Each row of a before or after table is a point. One or more steps were done to the points. Then noise was added and the rows were shuffled. The steps act on how far a point lies along the listed directions, d1 being the first. What was done? A step turns or swaps two directions, mirrors them in a line or flattens them onto one, adds a multiple of one to another, or multiplies one. Angles are multiples of 10 degrees, from the lower direction toward the higher: turns from -170 to 170, lines from 10 to 170 but not 90. Use the fewest steps. Two steps may share a direction if one is a turn and the other turns, adds or multiplies; they go together, in the order done. Otherwise the lowest direction goes first.

Directions:
(1): [ 1.25 -0.66  1.84]
(2): [ 0.00 -2.19 -0.78]
(3): [ 1.96  0.42 -1.18]
Before (14 x 3):
[[ 0.29 -0.31 -0.20]
 [-0.09 -0.64  0.40]
 [-0.41  0.41  0.50]
 [-0.25  0.30  0.54]
 [-0.30  0.76  0.50]
 [ 0.36 -0.25 -0.34]
 [ 0.64 -0.62 -0.21]
 [-0.65  0.22 -0.22]
 [ 0.34 -0.31 -0.14]
 [-0.59  0.31 -0.35]
 [ 0.10  0.30  0.04]
 [-0.08 -0.71 -0.06]
 [-0.31 -0.16  0.20]
 [ 0.13  0.83  0.39]]
After:
[[ 1.05  0.18  1.03]
 [-0.54 -0.51  0.70]
 [ 0.12  0.38  0.24]
 [-1.13  0.81 -1.20]
 [ 0.62 -0.31  0.07]
 [-0.82 -0.02  0.64]
 [ 0.34 -0.28 -0.39]
 [-0.06 -0.05  0.91]
 [-1.29  0.72 -1.50]
 [ 0.72  0.33  0.01]
 [-0.16 -0.22  0.13]
 [ 1.23 -0.53  0.31]
 [ 0.44 -0.23 -0.08]
 [-0.34  0.22  0.62]]
Steps: multiply d1 by 3; mirror d2 and d3 in the line at 50 degrees
